Each row is a point. To make a cloud, some directions were put in groups of two or more. Within a group, all points are equally far from the middle, so they leave a hole (a ring in 2 directions, a hollow ball in 3). The other directions are filled evenly. Then the cloud was stretched, turned, moved and blurred a little. How many holes are there, and how many directions does each take, smallest first?

Cloud (14 x 2):
[[-22  26]
 [-19  -2]
 [ 50   2]
 [ 27  48]
 [-24  12]
 [ -4  48]
 [  9  52]
 [  9 -24]
 [ 49  -1]
 [-13  42]
 [ 39 -16]
 [ 42 -13]
 [ 46  -8]
 [ 21  51]]
Holes: 1 (2)

Cloud (20 x 3):
[[ -4  29  28]
 [-38 -32  22]
 [ 11 -60  -4]
 [-39  -2  -6]
 [-15 -48  33]
 [ 34   2 -30]
 [ 35  26   7]
 [ 25  29  17]
 [-32  17  24]
 [ 41 -27  23]
 [ 27  24 -20]
 [ 50  -3   9]
 [ 26   2 -33]
 [ 48   0 -14]
 [ 26  33  -5]
 [-34 -42   8]
 [  9 -44  36]
 [-20   0  42]
 [ -3  -7 -34]
 [ 47 -15  17]]
Holes: 1 (3)

Cloud:
[[  2  15  26]
 [-55   6  22]
 [-32  32  21]
 [ -8  46  19]
 [-37  30  14]
 [-26 -14 -26]
 [ -5  -3  18]
 [-28  31 -14]
 [ 40  20 -27]
 [-42  33 -18]
 [ 11  53  10]
 [ 18  23 -42]
 [-57  21  -5]
 [ 18  -1   5]
 [ 30 -11 -60]
 [ 13  28  -9]
 [  1 -38  -6]
 [  0  45  17]
 [ 32 -12  33]
 [ 26 -13   0]
 [ 25 -11  16]]
Holes: 0

Cloud, 31 rows:
[[ 39   6 -11 -51]
 [ 34   4 -21 -46]
 [  0   8 -20 -39]
 [ 18  43  15 -31]
 [ 53  19  42  16]
 [  1  -6 -38 -17]
 [ 23 -28  21  40]
 [  6  -4  48  42]
 [  0 -16  18  49]
 [ -2  44  17  -7]
 [ 47  13  51  19]
 [ 22  12 -19 -48]
 [  8 -27  15  46]
 [  3 -24  12  46]
 [  9  -2 -43  -4]
 [-13  34  22  -2]
 [ -4 -45   4  -4]
 [ 33   1 -36 -30]
 [ 23  45  20 -27]
 [ 28  17  -6 -52]
 [ -3  -9 -37 -14]
 [ 34   1 -37 -27]
 [  6 -41   2  29]
 [ 17  34   8 -43]
 [ 43   4 -36  -9]
 [ 50  23  49   6]
 [ 14 -44  22 -21]
 [ 43  22  44 -34]
 [-11 -24  39 -20]
 [ 53  32  15  14]
 [ 60   4   1  15]]
Holes: 2 (2, 2)

Cloud, 46 rows:
[[ 23 -36  25 -29   9  25]
 [ 21 -37  -2 -14 -36 -24]
 [-40 -19  37  16  -5  19]
 [  6  49  -3 -38  27  20]
 [ 15 -33   6   5   3 -43]
 [ 11  45   5 -32 -22  -8]
 [ 23 -10 -45  -1  32 -12]
 [ 54  22   6 -32  -9  -1]
 [ 31 -16  -3  18  46   0]
 [ 46 -13  25 -23  18   4]
 [-17 -25  30  -7  19 -23]
 [-38 -27  17 -40 -19  26]
 [ 27 -34  18  24 -14  45]
 [-40 -39  11  28 -12  16]
 [ 11  45 -27  15   8   3]
 [-35   7 -29 -28  32 -21]
 [-11 -21 -46 -31 -26  -6]
 [-13 -25  12  12 -42 -22]
 [-22  18  34 -31 -22  48]
 [-41 -18  -9   7  45  -6]
 [-44 -13 -21 -11  45   0]
 [-19   5  43 -16  11 -15]
 [-60 -17 -18   1  15  31]
 [-21  40 -19   6  25 -17]
 [ 41 -16  -1  38 -22  19]
 [-19 -20 -54  -3  -9 -12]
 [-33 -26  20  25 -33   9]
 [-28  -6  24  32 -34  13]
 [-48   2 -15  28 -14  24]
 [  0 -26   7  10   7 -47]
 [-47 -34 -32   1   3  32]
 [-20   8  20  41 -24  28]
 [-40  18   1  24   8  48]
 [-21  -1  23  32 -38   5]
 [-56   2  -6   3  35  19]
 [ 24  -3  -9 -30 -32  60]
 [ 30  27 -13  18  42   4]
 [-19   0  18  16  23 -37]
 [ 29   0 -37 -39  25  -1]
 [ 21 -29  11 -45  15  -3]
 [  5 -50 -11  33 -11  27]
 [-19 -52  23  -4 -23  19]
 [ 50 -14   7  16  20 -17]
 [  6  24  31  24  37  22]
 [ 30  25 -20  35   1   8]
 [  2 -55  -1  29 -12  27]]
Holes: 3 (2, 2, 2)

Cloud (53 x 6):
[[ 12   9 -10  45  27  10]
 [  0   0  20  20  21  45]
 [-23 -29   6 -18  -1   9]
 [-38  -8  12 -12  19  26]
 [ -2 -26 -26 -37  11  -3]
 [  3   2  11   9   2 -43]
 [ 12  21  25  15 -38  26]
 [-33 -18 -13 -14  17  15]
 [  7 -29  -7 -21  15  11]
 [-47   5  -4  44  21 -10]
 [  1  31 -30   1   4 -15]
 [-28   5 -52  11  22  26]
 [ 21  30  30 -11  39   8]
 [-39  19 -28  -5   5  35]
 [ 17  13   6  15  24 -17]
 [-44 -26  -9  20   3 -35]
 [-19  12 -29  -9  -8  28]
 [-38  33 -26  19   5   1]
 [ 26   7  14   5 -16 -17]
 [-56  34  -6  16 -22  10]
 [-19 -22  36  23   0  17]
 [ -4  -9  24   1  32  26]
 [ 14 -17  22 -37 -10   8]
 [-42  40 -15  32   8   7]
 [  2 -22 -20  18  10  35]
 [-40   5 -20  -6 -38   1]
 [ 14  -2 -26  33  -4  18]
 [ 23   4   2  15  52  -5]
 [-39 -31 -31   4  25   8]
 [-36 -36  -4  -2  12 -33]
 [-14  48  13   9 -18  -6]
 [ 29   0   9  -4 -12   9]
 [ 13   2 -27  44  10  17]
 [-54  12 -18  -3  16  18]
 [-13  43   4 -12 -14 -24]
 [-19 -27  36   8 -14  16]
 [ 28  -9  21 -11  21 -10]
 [-37 -44  -9  33  43  10]
 [ -4   3 -34   7 -38  -4]
 [-17 -33  11 -20  21 -37]
 [-33  27   4 -32 -19 -31]
 [ 17 -33   9  19   0   3]
 [-14   8 -13  -3  23  55]
 [-19  23 -34   8 -17   7]
 [ -5  40  17   0 -19 -19]
 [-21 -35 -27  -1  21  16]
 [ -8 -12 -60  -5  30   8]
 [-28  12 -32 -29  13 -25]
 [-29  11   3 -39 -24  24]
 [-27  36  18   1  12 -18]
 [ 29 -15   9  -3  25  -1]
 [-46  10  19 -15 -10 -21]
 [  4   9  54 -16  -5  -9]]
Holes: 1 (3)

Cloud:
[[ 16 -54 -15  17 -38  -3   6  -6]
 [ 21  11 -25  11  33 -35  11  26]
 [-10   0 -24   3  39  -9 -11 -29]
 [ 15 -30  15 -22  39 -19  -9 -17]
 [  6 -14 -44   1  21 -11  27  22]
 [ -5 -22  -4  39 -21  -2 -37 -19]
 [ 17   4 -25  33  10  -5  25  27]
 [  2 -10  -4  54 -24 -13  26  -2]
 [  6 -17   3 -38  21  14  26  23]
 [ 11  33 -34  10  14   0  -8  -6]
 [ 18 -16 -19 -45  -2  -8 -18  -2]
 [  1  36 -16 -11   4 -35  -1  19]
 [  0   0  53  16  10  19 -17   1]
 [-25 -34  17 -13   4 -29  -7 -38]
 [ -7   2  28  14  46  13  -6  -4]
 [-11   0   5  52 -16   9  20 -12]
 [-25 -25   5  -1  31 -15  29  27]
 [ 13 -37 -39 -17   0  -9  11 -25]
 [ -8 -18   9  35 -11 -10  -2 -53]
 [-14  -1   9  43 -15 -31  -7 -36]
 [ -9 -22 -36  15 -23 -54   9  -3]
 [ -7  16 -12  31  -3  30  14   0]
 [  1 -17  34  32  -8 -13  -9 -47]
 [ 36 -25  35   2  18 -29  21   9]
 [ 10 -34  34  10 -33 -12  34   3]
 [ 32  -4  -5   0  23 -34  -4  37]
 [ 23  19  40   9  -4  30   9  19]
 [  8 -10  23   2  24 -32   4  42]
 [-17  13  -8  16 -23   3  36 -12]
 [  0   4  35  36 -25 -38  -8   8]
 [-19  10 -10 -16 -41 -32  14  14]
 [ 44 -37 -16  -4 -15   1  -8  11]
 [-17 -41 -29  13 -42  -3 -14   3]
 [  1 -36 -30 -20   6   1  23 -25]
 [ 42 -44  -1  14   9 -26   5   1]
 [-21   6  15 -19 -34   3 -14 -35]
 [  3 -20  -2  24 -13   4 -44  -2]
 [-17 -24 -12 -33  19  11  27  -2]
 [  5  -8 -49 -27 -11 -32   7   7]
 [ 25  11 -21  25  11  11  30  24]
 [ 24 -36  -2 -35 -10  17  18  -9]
 [ 12  29  -9 -24 -15 -30   6   3]
 [ 18  16  10  23 -25  29  11  24]
 [ -8  40   5 -21  -2  -5  -2  -4]
 [ -7  -8 -11 -35  30 -40  -8  20]
 [-18 -20  20 -20  11  -1   2  40]
 [  0 -46  34   5  -7 -26 -21   2]
 [-27 -15  -5   6 -45 -14 -44 -22]
 [ 22  13   1   8  -6  26 -35   7]
 [ 17   8   9  13 -60 -21 -10  -9]
 [-11 -20 -11 -42 -31 -29  -3  -3]
 [  3  -1   9  22 -35 -38 -12  32]
 [ 20 -27  -5  40   0  -9  26  25]
 [ 43  22 -19  12  13  27   1  -6]
 [ 29 -24  21  29 -14  38   5 -38]
 [-10  -1  20  21 -36  -4  34 -20]
 [ 13  13  43  -9  32  19 -10  -5]
 [ -3 -25  38  29  -8 -31  20  22]
 [-33  24   6  18   0 -35 -15 -13]
 [-22  -6   7   8 -31 -50  -6  31]
 [ 25   7  18  10  28  47  17 -12]
 [ 25   1  31   4  34  14  13 -35]
 [ 46  14  14   8 -32  10 -19 -11]
 [ 19   3  -4  -5   2  32  17 -43]
 [-20 -20  14   7 -29  -5 -46   4]
 [ 18 -12   0  47 -18  30 -13 -17]
 [-23 -16 -42 -31 -21 -12  -1   7]
 [-19 -50  42   7 -14  -8  -5  -3]
 [ 35 -44 -12   3 -18  20 -14  -8]
 [ 17 -37  11  -5 -52  -1  19   7]
 [ 14 -11 -18  33 -27 -34  26 -23]
 [  4  25  28  20 -16  -1 -22  20]
 [-41 -24   8  20   1  18   6 -17]
 [ 12  -7   0  12 -24 -28 -12  43]
 [ -7  22  10  14   0  39  13   9]
 [-44 -45  14   6 -10 -10  13  -6]
 [-25 -49   6  28   4 -23  -1   2]
 [-33 -10  35  19 -33  21  -3 -20]
 [ 21  -1  -6 -31 -12  15 -27 -26]
 [ 16 -17 -10  -1  13  23  10 -49]
 [ 18   6  14  -7  33 -36  34  -3]
 [ -1 -20 -29  23 -35 -15   8  29]
 [ 39  17   0 -24  -3  10  29  18]
 [-17  13 -31  28   2   1 -20 -10]
 [ 46 -25 -27 -22  -5  -1   7   9]
 [ 44  12   2  27  37   7  10 -14]
 [ 29  15  -3  40  27   4   0   3]
 [ 44 -20 -17 -10  -9  -1  40  -5]
 [ 30  -1  -8  26  -5 -27  21 -36]]
Holes: 3 (2, 3, 3)
